Every row gives one point. Examples show where two turns around zero, p and q, send a point. Write where each new point lands after one turn and then the other. Backwards means that the second turn is done in reverse. Each puzzle has new turns, and all numbers are rounded.

Turn p:
-15  14 => 16 13
-21 -16 => -13  23
19 46 =>  42 -26
-21 -18 => -14  24
 37 -26 => -31 -32
Turn q:
-6 21 => -22  -1
-17 -12 =>   8 -19
47 22 => -10  51
-24 -31 =>  24 -31
Where do these land?
q, then p: -24 -19 => -30  -8
p, then q: 33 -2 =>  30 -15
q, then p:   0 -27 => -11 -25
p, then q backwards: -9 48 =>  13 -47

Turn p:
  9  12   1 -13 =>   6   4   2 -19
 -5 -14  48  15 => -16 -44  23   8
-39  11 -19   1 => -32  28  -9   9
 16 -17  -7  -6 =>  19  -8 -15   2
 19   9 -22   3 => 24 19  0 -1
Turn q:
 12   2   1 -41 =>  -7  12  14 -38
  8 -11  -8  24 =>  17 -11   6  20
-17   2  13  29 => -11  -8 -14  31
 25  19 -16  -4 => 22 26  7 -6
-29  -7  -9  23 =>   3 -22 -26  17
  1  -5  18 -31 => -24   2  13 -24
Where do these land?
p, then q:   9 -28 -20 -24 =>  41  -2   1 -13
p, then q: 14  9  2  0 => -5  8 13 -4
p, then q:  13 -15  17   9 =>   0 -17  20   8
p, then q: -34  10 -22  28 =>  -8  15 -35  32
p, then q:  -2  24  23 -13 => -28  -3   1 -22

Turn p:
-16  31  15 -24  31  19 => -23   9  26 -45   5   5
  1  -7  24 -25   0   4 =>  -3  17  18  -6  -2 -25
-8 -9  7 14  3 21 =>   2 -23  12   0  12  -6
-20  -4 -27  11  -2   3 =>   0 -28 -16  -4 -14   8
  0   4 -37   2 -22 -11 =>   9  -6 -20  12 -30  20
  9   0   4  14 -22 -28 =>  -7  12 -17  33   0   3
-16 -17  -7  18  14  -4 =>  -1 -22 -20  -5  11  -8
 32   5  33 -32  29   6 =>  12  44  26 -24  23 -14
 19  -2 -12  21 -30 -12 =>  11   0 -11  38  -6  16
Turn q:
 14   2  -6 -19 -19  12 => -3  7 -7 -4 24 20
 -2   2  -6 -17 -40 -11 => -22  25 -18 -17  17   6
-16  -3 -21  20   1  13 => -14   6   9  26 -16   6
 -2 -29  -8  14  29   0 =>  16 -17 -12  23 -27  -2
 10  -8   4  13 -24   4 =>   0  17  -2 -12  -9  21
-14  15  40 -25  11  -3 =>  -7 -32   9 -32  14 -19
 14   2 -27  34   3  -9 =>  17  30   8  24 -18  -2
 -6  21  43 -36  21   8 =>   1 -45  15 -30  28 -15
  3  -2 -19  17  17 -14 =>  13  10  -1  22 -13 -15
Where do these land?
q, then p: 16 12  8 13 -9 14 => -2  9 27 -3  9 -2
p, then q:  14 -14 -26  12   5 -29 => 11 23  1 35 10 10
p, then q:  12 -43  15  -4  11  14 =>  40   7 -16 -10  -1 -23
p, then q:  8  8 11  6 27  4 =>   8 -25   4   7  13 -11
p, then q:  11  20 -31   2 -31  11 =>  -7   9  14 -10  -7  46
p, then q: -30 -17  19  -8   3  10 =>  -7  -3 -27 -14 -11 -24
p, then q: -48  13  17   2 -32 -18 => -51   9  -7  -2 -35 -12
q, then p backwards:   2   7 -28 -12  25   9 =>  12 -16  15  27 -17   0
q, then p backwards:  14  13  15 -11   1 -14 =>   6 -13   4  -7  24   8

Turn p:
-22  -2 -10  -9  16 -13  26 -10  -3 =>  11   8 -12  21   4 -15  20 -10 -19
-11   5   8   6  10   9  -6  -5 -17 =>  -5  -4   2   5  11  -2 -17  -3 -17
 8 -7 -8  7 21 -7  0  2 30 =>  21 -12  -1   7   7  -1   9 -12  26
 11   3  20  -5 -13   8  -6   2   5 => -14   6  18 -13  -5   0  -6  -1  10
 10 -12  16  16  -1  -9  -4  26  -6 => -11  -2  14   8  17  14   1  22  14
 3  6 -8 -2  5  2 -5 17 10 =>  5  1 -3  8 -6 15 -4 -4 13
 15  25   4  10 -17  20   7 -13 -15 =>  -9 -17  19 -12 -26   1 -11   4 -21
 -9 -13 -16 -20   5  -5   8 -13 -14 =>  10  14 -18  -7   6  -2  14  -5 -22
-18 -10   1   5 -18  18 -10  -1 -15 => -28  -4 -16 -10   5   1 -10   3 -12
 12   6  -8  -9  -6 -22 -11  -5  26 =>  21  10  -4  -8 -14 -11   2   4  27
Turn q:
 -5   1   9  22 -34   7   1 -15  -1 =>  11  24  -9   8 -26  -8 -10  19   0
  1 -15  16   2 -26  -6  -9  -4   6 =>   5  -5  -3   4 -16  -7 -12  26  12
 8 -5 11 -9  4  7 21  9  7 =>  14 -17  14   4 -10   5   9  -7  -3
 11  -1   4   8   2 -14   7  -4   0 =>  6 -9 -9 -9 -7 -8 -6 -5 -6
-30   0   7  14 -17  -7  -1 -15   3 =>  -8  23   3   0 -15 -25  -1  11  11
 13  -4   8 -11  15   9   0 -10   0 =>  -3 -15   4  15   2   4  -9 -11  -7
 -8  26 -15   0  31   1 -16  23  -1 =>   1  11   2 -10  44   5  10 -20   4
  4 -17  -2  -1   3   4   2   5 -14 =>  -6  -8   7  -3   1   7  -1  11 -16
 11 -14 -13  -5   3   4   4  -2  13 =>  -6 -16 -11   9  -3   6  14   2  -4
 -6  29 -24 -20  18  -7  -9  13 -12 => -14  11   1 -20  27  21   5 -25  11
Where do these land?
q, then p: -10   0  -6  -4 -17   9  -6 -15  34 =>  -3 -23 -10  17 -19  -8  14   7  19
q, then p: -10   3  -7  -5  -4  -5  18  -6  -9 => -12  11   1  -3 -12 -12   1  -2  -9
p, then q: 25  6 -7 -4  8  4  2 16 -8 => 17  0  9 22 -2 14 -5  4 -7
q, then p:   0  -4  -5  -8   5 -43 -13   9  -6 =>  10  32 -20  -4  11   1   7 -20  10
p, then q: -13   4  10  -7   4 -17  -6  11 -10 => 13 14 -5 -8 19 -5 -3 -9  0
q, then p:  48   3  -1  -3 -33  11 -14  13 -11 =>  -7 -19  -9 -28  -7  49 -13 -10   7
p, then q:  -6 -23  -5  10   8  13   5  -5  -7 => -20  -8  10   1   3  -2   9  -5 -19
p, then q backwards:  -6   5  -6   7  -2   3  -5 -27   1 =>   9  -5   9  14   8 -20   6  -6   2
q, then p:  -9  -2   1  -5  11  12 -15  -1  22 =>   7 -19   1  18  10  -9   7  -1  10
q, then p backwards: -5  6  3 16  0  2 -1 11  2 =>   3  -5   0  -8   7 -15  -1  -8  -3
q, then p: -10  -1  27  10  11   1  26   0   3 =>   1   9  23 -11   5 -17   6  25   0
q, then p:  -3   2  -4  -7   8  10   9  -6 -11 => -10  -3   4  -1   2 -10  -8  -2 -14

Turn p:
 -1 -11   3 -10   0  25   7  12 -35 -11 -14  -9 => -24   3  -1  15  -7  36   7   1 -14  -3   5 -16
-13 -20 -24 -12 -16   5  -3 -17  34 -21 -12  11 =>  16  12 -11 -14 -14   5 -11 -23 -19 -10   8  41
12  3 -2 32 -5 -5 -1 14  7  1  9 19 =>  16 -16 -16  12 -18 -18  -7  10   8   9  -9  -5
  3  -2  10 -14  16  38  19   3  -2  22  -8 -29 =>   0   4  11  27  25  25  29  -5   6 -17  20  -8
-11  -8  12 -23  10  20  20  25 -13 -14  21 -36 => -24  16  28  26  -2  12   9 -30   2  -1  20 -25
 -1  -1   6  14  10  -7  -1 -18  -8   0  14  20 =>   3 -11  10  -3  -7 -12 -13  18   0 -15 -15  -2
  0  29   3  18  13   3 -25  -5   3   4   0 -11 =>  -8 -26 -12 -10  19 -12  -6   4  19  -6  12  -7
  5 -11 -10  -9  10   3   0   3 -14   3  11 -46 => -23  12   1   2   9   1  26 -28   7 -15  -2 -20
  4   9 -12  20   8 -17  15   6  14  16  17   5 =>  26 -12   3   3   0 -29   8  -4   3   5 -11 -11
 22   3  27  11  -5 -19 -24  -1  -5   8   6  13 =>  -8   6  -9  -4  -2 -14 -12  32  28   8 -14  -1
-29  -7 -23 -12 -48  -1   4 -17  17  -6 -11  26 =>  15  -3  -1  -9  -6  15 -19 -19 -27  18 -19  51
 -5   0  11   0  19 -28 -23   6   0  14 -14  12 =>   3  -3   5 -34  -6  -5   8  25  17  10   4  -3
  3   6 -26 -25 -20   1  12  -7  14  -7  -3  36 =>  34  14  -6  -7   3  13 -27  -7 -27  10  -9  13
 10  11  25  10   8 -18   0  -4 -12  -8 -17 -10 => -24   2  -3  -3   7 -17   7  28  -4   6   9  -6
Turn q:
  8  14  -2  10  -2 -13  -3  12 -17  -4  20 -12 =>  -6   8  -1   5  11 -16   7 -13  12  17  11  16
  2  -3  15  -7  13  15  25 -10 -29 -10 -17 -16 => -21   3   4   6  28 -14 -14   0   1 -27   3 -22
 15  20   1 -27 -21  10 -15  24   6   8   5  20 =>  -4  11  11 -27 -13 -15  26  20 -18  17  -7   9
-10 -10   7   1 -19 -14  -1 -21 -17  21  18 -17 =>  12   3 -13 -18   9  -8 -28 -27  -7   5  13   7
 22  -3 -11  10  -5   1  16  14  -9  22   5 -14 =>  -1  -5 -11   6  24  -4   4   7 -14  16  26   3
 12  -9  25  18  12  10  14 -21  -2  -3 -20  -8 =>   5  -2  14  19  20   7  -6 -14  -9 -17   0 -30
  9 -32 -22  14 -16 -14  -6  -6  17 -29  -1  14 =>  23   3 -17  22 -17  16  17  -4  -7 -27   0  26
 -3  13   2   9  19  -9 -24 -22 -14  20 -15 -14 =>  14  -2  -7   2  21  -3 -18 -11  12  21 -28 -16
 -1  17  -9 -25 -15  -8   7  -3  22  18  17 -25 =>   3  12  11 -30  10  17 -17  13   0  18  14  23
-28   4 -14  -8  -7  22  -3  10  15  -3 -19  18 =>  -3  -1 -11 -16 -28  11   9  27  10  -9  -6 -18
 -6 -12  22  16  15   9 -22   6  18 -25   1  -1 =>  20  -6  26  23 -22  -6   4  -4  17 -10  -3  -9
  2   7   1  27 -14 -10  -5 -22   6   8  -9  18 =>  14   7 -14   1  -4  21  12 -25  -9   8  -9 -13
  5  20 -12 -26  19  25   1  18  20   2  27  15 => -28   9  21   2 -25   0  -3  35  -7  24  -2  11
-29 -26  -3 -12  22 -23  15  21 -16 -25 -11  22 => -29 -39 -13   5 -14  -8   6  -4  19 -36 -12  14
Where do these land?
q, then p:  22  -8   3   6  16 -17   2 -33  19  -7   8   3 => -10 -23 -16  11   0  12  -8  32   1 -21   2   4
p, then q backwards: -20  14   5  -6  -2  12  22  -2  -6 -18   2  -6 => 18 -9 18  3 12  2 21 -5  3  9 16  2
p, then q backwards:  -7  15  20  16  13  21   7 -16 -12  -3   5  10 =>   4 -24   3  -9  27  11  17   8   7  -2  -8 -10
q, then p: -12 -15 -12  -4 -20 -14  22 -18 -27   1  -6  13 =>  -4  -5  -4 -25  -3  11 -17 -22 -29 -19  -5  -4
p, then q:  12   2  12  26   0   8  17   1 -13   7  22 -21 =>  12 -16  -6  15   9  20   3 -18  24 -10  16  -7
p, then q backwards: -13 -28 -14  21   2 -19  -1  -4  -5  23 -24  -6 =>   3   5  -5 -11 -16 -18 -13  27   9  -5 -16  33
p, then q backwards:   4   9   0   8 -14   3  -9 -20   7 -11  18 -30 =>  -1  -3   4  -3  11 -17  11  -5 -38 -14   6  -4
q, then p backwards:  22  23  11 -21  18  10   6   8  26  14 -31  16 => -15   4   9  -7   8 -14  18  -6 -48  27 -11   8
p, then q backwards:   2 -12  20 -25 -15 -17  -4  15 -26  12  -5 -19 =>  6 53 -5 -1  8  4  8  0  6 -6  1 10
q, then p: -18  -9  -9   8  22  -9 -24  19  -9  -4   0  12 =>  15   5 -15  -4 -18  -9  20  -3  -5  11 -11  27
p, then q:   6  27  25  -6  -1 -10  -2  13   3 -23  16   8 =>  23 -11   7  -9  -5 -10  -8 -11  16  33  -4  11
q, then p:  22  11 -31   4  21  14  -9 -14  21  22  -6 -17 =>  14 -23 -20   9   3  18  21  10  29   5  11 -26
q, then p backwards: -22  13  -8 -19 -15 -19 -28  10   0  13  21  17 => -15 -17 -11   8 -20 -35 -25   7  13  -3  -8  12
q, then p: -16 -22 -11 -25   3  31  11  23  18  -2  -9  22 => -19  10  -1  16 -32  17  -3 -26  -2  36  -1  -3
p, then q:  18 -19 -12  17 -27   6 -10  17   3 -23 -11  -2 =>   7  20 -44  -9  -7  15   6   6  -2   9   4   2
